Each point is reached from the start by the listed moves, each made 0, 1 or 2 times, or once backwards (-1), plus a little noise. Say if it took an odd or an even number of moves. Then give how often each move was made.

Moves:
(1): [26 13 -4 17  8]
(2): [-16   7   9  23   1]
(3): [  7 -27  11  13 -13]
Start: [-14   0  -3  -9  -3]
Points:
[-56  -5   9  -3 -11] => even (-1, 1, 0)
[ 20  33 -29 -30  18] => odd (1, -1, -1)
[-41 -57  33  25 -37] => even (-1, 1, 2)
[-57 -50  45  47 -37] => odd (-1, 2, 2)

Moves:
(1): [11 -8 -2  9 -2  6 -2 -5 -6]
(2): [ 4 14 -7  4  6  3 10  2 -8]
(3): [  5   6  11   7 -10  10  -9   5  -1]
(4): [-8 -3  0 11 -6  2  6 -8  1]
(5): [-1 -6  4 -1  6 -4  0  5 -8]
(6): [-6 -5 -5 -2  4  7  8 17  5]
Start: [ -1 -10   6  -7   7  -2   1  -6   0]
Points:
[ 22  17   8  23  -1  38  10  19 -19] => even (1, 2, 2, 0, 0, 1)
[-19 -60  -4  -4  17   2  20  12   5] => odd (1, -1, -1, 1, 1, 2)
[-14 -48   6  10   4  -8  10 -28  -2] => even (1, -1, -1, 2, 1, 0)
[ -3  13   7  30   3  15  24  -7 -22] => even (0, 2, 1, 2, 1, 0)
[-11  -3   0  11   5  29  24  27   1] => odd (0, 1, 1, 1, 0, 2)

Moves:
(1): [ 10  11   2  -3   4   4 -10   0]
(2): [-5 17  9  6  2 -4 17  2]
(3): [-10 -13  18  -4   4  -6   0   0]
(4): [ 3 -3 -1 13  6 -6 -5 -2]
(5): [ 3 -1 -1 -1  8  7  8  2]
(6): [ 0  2  0  4  2  8 -2 -8]
(7): [19 -7  4  0 -9 -8  7  0]
(8): [-1 -5  7  5 -8  8  0  6]
Start: [-6 -5  5 -8 -7 -2  1  0]
Points:
[ 60  30  -6 -18 -15  11  -5 -21] => odd (2, 0, -1, -1, 0, 2, 2, -1)
[ 40  -9  57  -6 -10   1  30  26] => odd (2, 1, 1, 0, 2, -1, 2, 2)
[-36   4  38 -15  -1 -14  60  17] => odd (-1, 2, 1, -1, 1, -1, 0, 0)

Moves:
(1): [11 -7  3 -3 -6  2 -3 -8 -6 -2 -8  0  1]
(2): [ 3  8 -7 -2 -5 -7  3 -7 -5  1 -1 -6 -8]
(3): [  2  -4  10  -7  20  -2 -11  -6   1  -1 -13   6 -12]
(4): [ 0 -2  0  9  5  5 -4 -4 10 -8 -7  3 -7]
(5): [  2  -1  -7  -9   9   1   9  13  -2  -5   0 -10  16]
(6): [-4 -1  2 -1 -2  8  1 -6 -2  0 -2 -6 -3]
(7): [  8   6   6  10  -5   2   4  -1 -11  -1  -4   3  -1]
(8): [ 9  1  9 -4  0  2 -2  4  6  4  2 -3 -1]
(9): [-2 -1  4 -3 -2 -4  8 -4  4 -5  1 -3 10]
(10): [ 4 -6 -7  3  2  0 13  0  8  8 -1 -1 -1]
(11): [ 2  4  0  0  4  3 -4 -6 -3 -1  6  8 -4]
Start: [  3  -1   2  -1  -6   5  -7   8 -13  -2   4  -1   0]
Points:
[ 33 -24  -1   8  19  37 -19  -3  -4 -18 -16  22  -7] => even (2, -1, 0, 2, 1, 0, 0, 0, -1, 1, 2)
[ 46 -12  43   0  24  -9  22   7   6  11 -28   2  -4] => even (0, 0, 2, 0, 0, -1, 2, 2, 2, 2, -1)
[ 40 -19  -3 -38 -11  10  31  20   4  -9  16 -36  60] => even (2, 0, -1, 0, 2, 0, -1, 2, 2, 1, 1)

Moves:
(1): [ 2  6 -2  2  0 -1  1  6 -1  1 -5  0 -1]
(2): [-5  9  3 -5  5 -1 -1  0  2  2  2 -3  1]
(3): [  0  12  -1   7  -8   0 -11   5   5 -11   4   0   2]
(4): [-11   5 -12   9  -3  -1  -1   9  -5   1   8   3  -5]
(5): [  1  -4   0   0   7   6  -3   4   4  -5 -11   0  -8]
(6): [ 2  0 -5  1 -2  9  1  4 -2 -3 -2 -1  0]
(7): [-8  4  3  1 -3  5 -1  5 -4 -1 -5  3  5]
(8): [ -6   3   5  -4 -11  -5   0   9  -4  -1   6  -7  -3]
(9): [-4  2 -4  2 -2  1  3  5  9  2  3  4  0]
(10): [ -2   0   0  -1   0   8 -11   6   4   6   2   4   8]
(11): [ 1 -4  1  6 14 -1  8  2  3  4  8  1 -1]
(12): [ 4 -6 -3 -6  2 -4 -1 -2 -5 -2  4 11  0]
Start: [ 1 -4 14  8  1  4 -5 -3 -4  2 -5  2  1]
Points:
[-12   6  27 -16  24  30  -9   1   5   3 -60   9   4] => even (1, 2, -1, -1, 2, 0, 2, -1, 1, 0, -1, 0)
[-13 -27 -10   9 -18   4  23  26  -8  -2   8  -8 -36] => odd (-1, -1, -1, 1, 1, 2, -1, 2, 2, -1, 0, 0)
[  7  26  23   1 -45  14 -27  16 -27 -43 -28  -3  11] => odd (1, 0, 2, -1, 0, 2, 2, 1, -1, -1, -1, 1)
[-17   5  -5  45   7  16 -30  48  -6   4  18  10  -6] => even (1, -1, 1, 2, 1, 0, 0, 1, -1, 2, 2, 0)
[-35  56 -27  17 -39  -7 -19  35 -10 -21  27  28   1] => even (1, 2, 2, 2, -1, 1, 1, 0, 2, -1, -1, 2)

Moves:
(1): [10 -4  0 -1  2  7  8  6 -2  8  1  8  9  2  4 -5  3 -3  2]
(2): [-10  -1  -7   5  -4   1   9   2   0   6  -8  -5   6  10  12 -13  -4   4
   0]
(3): [  3  -8   6   1   3  -1  -7  -2   2   0 -12   3  -2   0   0   3   0  -1
  -5]
(4): [ 13   2  -7  13   3   3  -3  -9   1   1  -4   6  10   1  -4  -7  -5   2
 -10]
(5): [ 2 -2 -1  2  7  1  3  3  3  0 -8 -5 -2  3 -4 -9  0  5  2]
(6): [-3 -4 -2 -4  0  0  2  5  3 -3  8 -1  6  0 -7  5 -5 10 -3]
(7): [-2 -2  7 -2 -5 -6 -3  1 -1  3  6  3 -8 -4 -7 -5  5 -1 -1]
(8): [-11  -3   0   4   8   9  -6  -2  -7   2  -7  -6   9 -10  -8  -1   4   1
  -2]
(9): [-3  4 -8 -3  5  2  0 -5  4 10 -3  0 -6 -1  6  5  1  6  3]
(10): [-7  4 -4 -8  2 14  4  1 -5 -8 -2  2 -3 14 -9  5 12 -4 -4]
(11): [ 6  4  5  0 -3  3  0  6 -8 -7  4 -9 -9 -5  2  3  0  0 -6]
(12): [ 0  1 -3  7  1  4 -2 11  5  0 -4  2 -6  0  0  1 -4 -2 -3]
(13): [ 1 14  9  6 -4  2  5  6 -3 -5  1  0  0  0 -3  9 -5  2 -8]
(14): [ 4  5 -4 -5  0 -5 -7 -2 -3  5 -6 -2  2  6 -3  0  0 -1 -3]
(15): [  3  -2   3  -2  11  -8  -1   6   2  -4   0 -10   4   8   4   1   1   0
 -12]
(16): [ -1  -2   7  -7   1   4   3   2   4  -4  -7  -1   7  -6 -10  -5 -10 -12
  -7]
(17): [-5  9 -1 -5 -6  1 -1  9  2 -2 -3  8  2  0 -3 -6  3  1 -3]
(18): [ -1  -4  -5   6  -4 -10  11   5   0  -5  -6   4   2   3   3   2   0  -3
  -5]
Start: [  7  -2   2   4 -10   1   2   1  -7   1   0   2 -10 -15   4  -2   1  -9
   3]
Points:
[-14  22 -12   8  23  -1 -38   0 -24  12  12 -51  -1  -9  -3  38   2  21
 -26] => even (-1, 0, -1, 0, -1, 1, 0, 2, 1, 0, 0, 1, 1, 2, 2, -1, -1, -1)
[ 15 -31  35  30  -8   3  12  -2   1 -20 -39  13  34 -60 -38 -17 -42 -17
 -30] => odd (0, 0, 2, 1, 1, 1, 0, 1, -1, -1, 0, -1, 1, -1, -1, 2, 0, 1)
[-16  24  -5 -51   0  -1 -24  -3   0   8 -19 -25  -6 -12   2  -4  -9 -38
  -1] => odd (-1, 0, -1, -1, -1, -1, -1, 0, 1, 0, 0, 0, -1, 2, 1, 2, 1, -1)

Moves:
(1): [  4  -4   5   7  -4  -3  -4   1   4  10   8   5   3   0 -16  -3  -8  -5
  -2   7  -2  -3  -5]
(2): [  5   9  -5   0  -9  -3 -10   4  -3   2   7   2  -4  -3   2   1   4   1
  -1   2   1  -5  -1]
(3): [-2  0  4 -8 -3 -4  2 -2  6  4  1  0  1 -6 -2 -5  4 -3 -1  2  3  1  9]
(4): [-1  0 12  5 -5 11  4 -4 -3  2 -3  2  7 12  9  2  1 -9 -1  7 17  9  2]
(5): [ -6   1   8 -10   2  -3  -4 -11   9  -4  -5  -3   4  -2  11   0   5  -6
   0  -3   4   1  -5]
(6): [-12  -3  -3   6   3   5  -1   0  -3 -10 -10   4   4  -1  -1  12  -4   3
   3   3  -2 -12  11]
(7): [ -5  -1   1   7   4   6   2  -8   1   4   5   0  -2  -3  -2   1 -11  -7
  -8  -8  -1  -2   0]
(8): [-5  1 -9  6  1 -6  5  3 -1 -4  3  2 -3 -2  3 -4  8 -3 -4  7 -6 10 -1]
(9): [ 0 -8 -9 -7  5  0  5  1 -4  0 -1  7  1 -3  2 -2 -3 -2  4 -8 -2  0  3]
(10): [ -2  -9  -1   1   0   4   4   7 -12   1   5   2  -2   0  -3  -6   6   8
   2   3  -7  -4  -6]
(11): [-3 -6  6  0  0  0 -8  4 -1 -2  4 -2  0 -1  9 -2 -2  2  1 -8  6  6  0]
(12): [ 8 -2 -6  9  3 -8  5  9  2  0 -1 -7  1 -2  8  5  0  1 -2  4  0 -7  4]
(13): [ 4  4 -2 -2 -4  2 -3 -2 -1  3  7  3 12  1 -1 -2  0 -4 -4 -1 -4  4  2]
(14): [-2  5  1 -1  8  7 -1  3  4  0  1 -2  5  4  1 -2 -1 -3  7 -1  2 -6  5]
(15): [ 6 -2  0  6 -3 -3  2 -8  1  0 -3 -6  5  0  2 -9 -9  3  2  4 -1  2 -2]
(16): [  5   3  -2   8   4  -4   2   6  16  -8 -10  -3  -1  -6  -3  -9   4   7
 -15 -15   9  -7   1]
(17): [ 6 -3  7 -7 -2  6 -7  0  0 -7 10  7 -4  4  6 -5 -5  4  0  5  2  0 -4]
(18): [ 0 -1  0  0  4 -8 -1  0  1  0 -2 -5  2 -6 -4  2 -6 -1 -6  2  5 -2  2]
(19): [  0  -4  -4   1   0  13 -12  -6   0   2   0  -3  -6  -7  -4   4  -1   0
   5  -3   3   5  -2]
(20): [  5 -13  -5 -10   8  -2  -7   1   4   0   2   2   2   6   0  -3  -3  -4
  -5   3  -7 -11   6]
Start: [  1  16  -1  -1  -9  10   6   7 -11  -1  -2   0 -15  10   0 -10   0  -4
  -3   1  -4  -3   3]
Points:
[  2  44 -22   8   6 -39   8  20  11  27  31   7  -1  -7  -3   4 -11 -60
 -19  47  -7 -31  29] => odd (2, 2, 1, 0, 1, 0, 1, 2, 1, -1, -1, 2, 0, 2, -1, -1, 0, 2, -1, 0)
[-10  39  -1   9 -14 -10 -45  36   9  15  29  -9  11 -18 -21 -27  41 -19
 -27  14   5  -5 -14] => odd (2, 2, 0, 0, 2, 0, -1, 2, -1, 2, 1, 0, 2, 2, -1, 1, -1, 2, 1, 0)
[-48  37 -29  -3   4  34  -3  -5 -23  -9  -2  -6  -2 -30  40  37  25 -40
  10  29  17 -14  47] => even (-1, 2, 2, 1, 2, 2, 1, 2, 1, 1, -1, 2, 1, 2, -1, -1, 0, 2, 2, -1)
